Rows are points. Two turns around zero, p and q, are shown by what they do to some points. Where does a point land after both, in the order given? Backwards means that the second turn is done in reverse. Each puzzle has new turns, and all numbers are rounded.
(in the rows, 100 means zero)

Turn p:
122, 133 -> 80, 134
91, 41 -> 149, 66
99, 149 -> 56, 121
67, 74 -> 109, 59
121, 104 -> 106, 121
Turn q:
108, 89 -> 113, 105
131, 117 -> 92, 134
140, 128 -> 84, 146
41, 111 -> 73, 46
80, 55 -> 138, 68
Where do these land?
q, then p: 95, 72 -> 123, 117
p, then q: 123, 130 -> 63, 93
p, then q: 84, 150 -> 78, 52
q, then p backwards: 109, 34 -> 121, 37
p, then q: 89, 116 -> 97, 81

Turn p:
100, 157, 49 -> 60, 165, 91
59, 92, 115 -> 74, 68, 117
109, 98, 124 -> 119, 93, 116
131, 53, 112 -> 146, 74, 77
Turn q:
134, 65, 35 -> 81, 118, 23
128, 79, 56 -> 89, 118, 48
79, 91, 126 -> 112, 73, 118
80, 145, 116 -> 85, 110, 149
79, 99, 114 -> 100, 81, 116
100, 120, 154 -> 134, 100, 146
Where do these land?
p, then q: 91, 68, 55 -> 55, 92, 68
p, then q: 123, 117, 103 -> 105, 125, 114
p, then q: 102, 147, 79 -> 79, 111, 146
q, then p backwards: 84, 67, 162 -> 115, 60, 158

Turn p:
71, 73, 119, 139 -> 113, 114, 85, 154
135, 95, 59, 62 -> 119, 88, 93, 38
67, 99, 150, 103 -> 96, 99, 135, 149
104, 138, 51, 63 -> 78, 55, 90, 49
123, 95, 122, 133 -> 94, 144, 98, 111
Turn q:
57, 84, 60, 129 -> 45, 134, 81, 103
147, 122, 96, 133 -> 138, 126, 108, 140
92, 96, 67, 69 -> 73, 101, 134, 84
155, 102, 100, 134 -> 148, 137, 103, 124
85, 82, 172, 39 -> 124, 26, 85, 44
104, 99, 91, 106 -> 99, 111, 103, 104
61, 115, 114, 90 -> 74, 66, 85, 103
Where do these land?
q, then p backwards: 91, 70, 84, 102 -> 131, 114, 96, 107
q, then p: 98, 79, 69, 63 -> 100, 80, 147, 113
p, then q backwards: 83, 121, 136, 109 -> 93, 131, 67, 101
p, then q: 124, 65, 70, 176 -> 71, 130, 155, 160
q, then p backwards: 89, 123, 81, 73 -> 84, 127, 120, 81
q, then p: 114, 143, 160, 78 -> 156, 151, 81, 90

Turn p:
129, 68, 80, 128 -> 130, 144, 97, 86
119, 156, 151, 128 -> 56, 111, 57, 154
75, 93, 81, 57 -> 100, 66, 137, 80
78, 104, 110, 120 -> 99, 88, 71, 95
75, 54, 94, 35 -> 139, 52, 156, 90
125, 125, 83, 133 -> 75, 141, 83, 93
Turn q:
96, 113, 77, 63 -> 133, 97, 70, 92
107, 109, 76, 70 -> 135, 94, 82, 96
142, 90, 127, 105 -> 109, 123, 145, 98
116, 70, 116, 38 -> 135, 122, 103, 41
64, 124, 127, 176 -> 24, 104, 102, 150
74, 93, 77, 147 -> 64, 59, 98, 122
Where do these land?
p, then q backwards: 122, 77, 76, 92 -> 132, 93, 120, 86
p, then q: 112, 126, 70, 144 -> 119, 98, 45, 116
p, then q backwards: 128, 108, 149, 54 -> 131, 130, 84, 157
q, then p backwards: 86, 76, 79, 148 -> 73, 134, 113, 61
p, then q backwards: 38, 132, 85, 105 -> 48, 56, 80, 103
q, then p: 113, 81, 141, 56 -> 57, 86, 136, 129
